Each row of a before or after table is a point. The points were changed in one or more steps. Then noise was added and the rows were shuffled. The steps act on columns, c1 being the first. Name the steps. A step turns or swaps two columns, mirrors them in a line or flattens them onto one, adds a multiple of one to another, or multiplies or shifts one. Angles are multiples of 10 degrees, from the lower column toward the higher: turns from -170 to 170, lines from 10 to 170 but not 90. Use the fewest steps. Two steps may share a column if one is a turn and the other turns, adds or multiplies; they go together, in the order done. Otherwise the lowest column goes first.

Before (12 x 3)
[[ 81  17  41]
 [-38  36  27]
 [-53  14  50]
 [-29  24  18]
 [ 11 -29   0]
 [ 41  31  64]
 [ 35 -19 -12]
 [ 19 -36  -9]
 [103 -63  -3]
 [-14  20 -13]
 [ 42  45  60]
 [-40 -76  66]]
After (12 x 3)
[[ 41  66  22]
 [ 97 -16 -64]
 [-44  53 -88]
 [-15 -11  20]
 [ 36  69  34]
 [ 32 -16 -15]
 [-38  38  28]
 [-27  20  20]
 [ 79  44   4]
 [ 16 -14 -39]
 [-55  47   5]
 [  9  -7 -28]]
Steps: mirror c2 and c3 in the line at 40 degrees

Before (10 x 6)
[[ 36 -55  -7  -2  27  56]
 [-77  31 -38  30 -36  28]
 [-10  50  63 -98  24   4]
 [-84  13   4  -8 -25  69]
 [ 21  -5  39  41   9   4]
 [-74  17 -51   6 -40 -21]
 [-49  65 -56   8 -48  62]
 [ 55 -35 -47  -4  -8  54]
 [-90  64 -24 -14  -6  46]
 [  7 -16  -6   3  57  26]]
After (10 x 6)
[[ -77    2  -17  -19  -48    1]
 [ -79   19    2  -37  -17   42]
 [ -49   -3  -30  -64  -11   79]
 [ -82  -10   48  -15   12   70]
 [  57   -1  -74   33   17   52]
 [ -12 -103   70  -33   24   -5]
 [  38    6  -26   56   51   32]
 [   6    6  -15   13   65   -5]
 [  20   41   33   -3   11   -1]
 [ -91  -28   23  -59   20   41]]
Steps: add -0.5 times c1 to c3; turn c2 and c4 by -100 degrees; turn c5 and c6 by -30 degrees

Before (13 x 11)
[[-37  54  48 -34  58  58  26 -67   1   6  68]
 [  2  82 -27 -50  96  -1 -19 -28  11  37 -46]
 [ 89  82 -60  58  16  72  46 -38  -8 -31 -32]
 [ 39 -13  39   7 -25   3 -28 -18  42  -3  35]
 [ 91  67  51  39  33 -52   7   5  27 -28 -23]
 [ -6 -24 -28 -50  69 -22 -26 -51  69 -56 -55]
 [ 76  59  29  75   2  39   8   5  -6  14  62]
 [ 63  47  65  36 -22  -8 -23  44 -19 -42 -62]
 [-29   8 -56   8  -3 -54  48  25   8  26  25]
 [  2  62  28 -57  58  64  19  15  60  25  26]
 [ 30  38 -18  66 -37   2  61 -70  45  37  26]
 [-15 -22  19  62  39 -22  46  47 -48  38 -40]
 [ 96  16  10 -10 -27  67  59  15 -35  18  28]]
After (13 x 11)
[[ 49  36  31 -18  63  61  20 -22  64  26   3]
 [109 -26  48  16  22 -54  10  22  28 -28 -34]
 [ 75 -67   9   3 -16  66  56   9 -34  20  38]
 [122 -14 -59   5   3  65  46   5  -6 -30 -31]
 [-25  -9 -27 -47  47 -25 -24 -53  71 -59 -78]
 [-25  -9  25  50  22 -19  45  58 -47  38 -55]
 [-15  23 -57  16   7 -57  44  16   8  26  28]
 [ 17  61  48 -50  78  59  24 -57  -1  11  43]
 [ 76 -15  65  35 -46 -11 -23  42 -19 -41 -53]
 [ 63  49 -28 -34  76  -1 -22 -41  11  34 -79]
 [ 52  -1 -16  -7 -24   2  62 -12  48  38  39]
 [ 96 -23  25  35  22  38   9  37  -6  11  56]
 [ 16 -42  40  -4  -9   0 -28  -6  39  -5  39]]
Steps: turn c1 and c2 by -50 degrees; flatten c4 and c8 onto the line at 50 degrees; turn c5 and c11 by -20 degrees

Before (14 x 14)
[[  -4    3   43   17  -48  -50  -35  -44  -12   57  -11   31   64   40]
 [  -9   -1  -18   17   -9   21   44  -52    1  114   66  -15   36  -52]
 [  37  -34  -40   -4   -3   49  -31  -35   48    6  -10  -13   -5   -2]
 [  -6   65   35   -9  -52   50   27  -44  -53  -29  -25   36 -102  -20]
 [  26   22  -36    2  -41   -9  -25  -23   57   50  -12  -89  -16  -38]
 [ -16   58   21   52   12  -50  -54    0  -12   27   17   50   -2   62]
 [ -29   33  -54  -53  -19    6   48  -40   52   18   18  -55   10   -8]
 [  -8   13   36   92   17  -24   -7  -23   -7  -14  -81   63    5  -10]
 [ -45   -9    6  -13   -2   31  -23  -66   48   28  -10  -78  -45   -6]
 [ -38   27  -37   28  -28   57  -46  -13   17   15  -28  -65   40  -15]
 [ -45  -42  -21    7  -54    6    2    7   -5   -2   26  -75  -21  -38]
 [  19   43  110   20  -10   69   67   24  -35  -29  -44   31  -74    3]
 [ -50   46   77   30  -61   45   60   37  -15   36  -35  121  -71  -11]
 [   0    3   47   18   47  -31  -97    9   -5    4  -60   46   49  -41]]
After (14 x 14)
[[  -2    2   45  -42  -49   11  -35  -45  -52   58  -12   31   64    4]
 [  -8   13   35  -23   16    5   -9  -25  -24  -15  -81   63    5   90]
 [ -51   47   79   -1  -61   15   60   37   47   34  -34  121  -72   31]
 [  38  -36  -40    2   -5  -47  -30  -34   52    5   -9  -13   -4   -5]
 [  18   42  111  -11   -9   32   69   24   69  -28  -44   31  -73   16]
 [  -8   -4  -18   39  -10    0   44  -52   21  115   66  -15   37   34]
 [  25   22  -35   35  -41  -58  -23  -23  -10   50  -11  -89  -18   14]
 [ -39   27  -36    4  -29  -15  -44  -12   57   15  -28  -65   41   32]
 [ -14   57   19  -78   11   12  -56    0  -48   26   16   50   -1   27]
 [  -5   65   35   22  -51   51   28  -44   46  -28  -25   37 -101   -1]
 [ -47   -9    8   10   -1  -49  -24  -67   31   26  -10  -79  -45   -9]
 [  -1    5   48   34   46    4  -96    9  -30    2  -58   45   47   31]
 [ -45  -42  -20   32  -55    5    2    4    6    0   27  -75  -20   20]
 [ -30   31  -55   26  -19  -53   48  -39    5   16   17  -56   11  -48]]
Steps: turn c4 and c14 by 110 degrees; turn c6 and c9 by 90 degrees

Before (8 x 20)
[[ -3 -10  -5  18  26  23   5 -34  14  11  -7  -8 -11 -35   8  -5 -18  12
   43  10]
 [ 14 -33  17  19  37 -44  -1  -3  -3 -15 -11 -28   7  11 -19   0   2  10
    6  -2]
 [  8 -29  -3  25  16  47  13   3 -20 -15  11 -16  -2 -21 -12  -1  37  27
   -6  40]
 [-21 -23  48  -2  23  -2  26 -24 -17   9  -6  -6 -15 -24 -17 -24 -14 -11
   16   8]
 [ 26   4 -24 -18  -4 -32 -18   6 -31 -33  17 -28  14  20  -3   6  22   0
  -24  -5]
 [  9   7   8  25  10 -17  13 -19  31  10  26  10  -5 -10   7   2 -33  12
   10  25]
 [ 23  16  19 -21 -18 -24  -4   6 -22  10 -11  15  16  -9   1  -5  -3 -32
  -12 -39]
 [ 19  24  27  13  16  -8 -16 -32 -17 -18  12  25  38  13 -30 -45  49  23
   23 -12]]
After (8 x 20)
[[  13  -32   16    9 -121  -44   -1   -4   -5  -10  -15  -28    6   12
   -17   -1    3   11    6   -3]
 [  28    3  -26   10   44  -35  -18    3  -32   19  -32  -28   13   21
    -2    6   21   -1  -23    1]
 [   9    8   14  -14  -71  -18   11  -21   32   26   10   13   -3  -10
     6    2  -34   12    9   24]
 [  24   17   12    6   82  -26   -5    6  -24  -11   10   14   19   -8
    -1   -6   -3  -32  -13  -43]
 [  18   25   26    1  -62   -6  -18  -32  -16   11  -18   25   39   15
   -31  -44   47   23   23  -18]
 [   8  -28    3  -10  -87   47   12    2  -20   11  -16  -17   -3  -22
   -12    0   36   26   -6   38]
 [   0   -9   -4    5  -98   25    6  -32   13   -9   11   -8  -11  -36
     9   -7  -18   15   42    9]
 [ -22  -22   48   16  -48   -2   25  -22  -19   -3   11   -8  -13  -23
   -18  -26  -13  -12   19   -1]]
Steps: turn c3 and c20 by -10 degrees; turn c4 and c5 by -140 degrees; multiply c5 by 3; swap c10 and c11
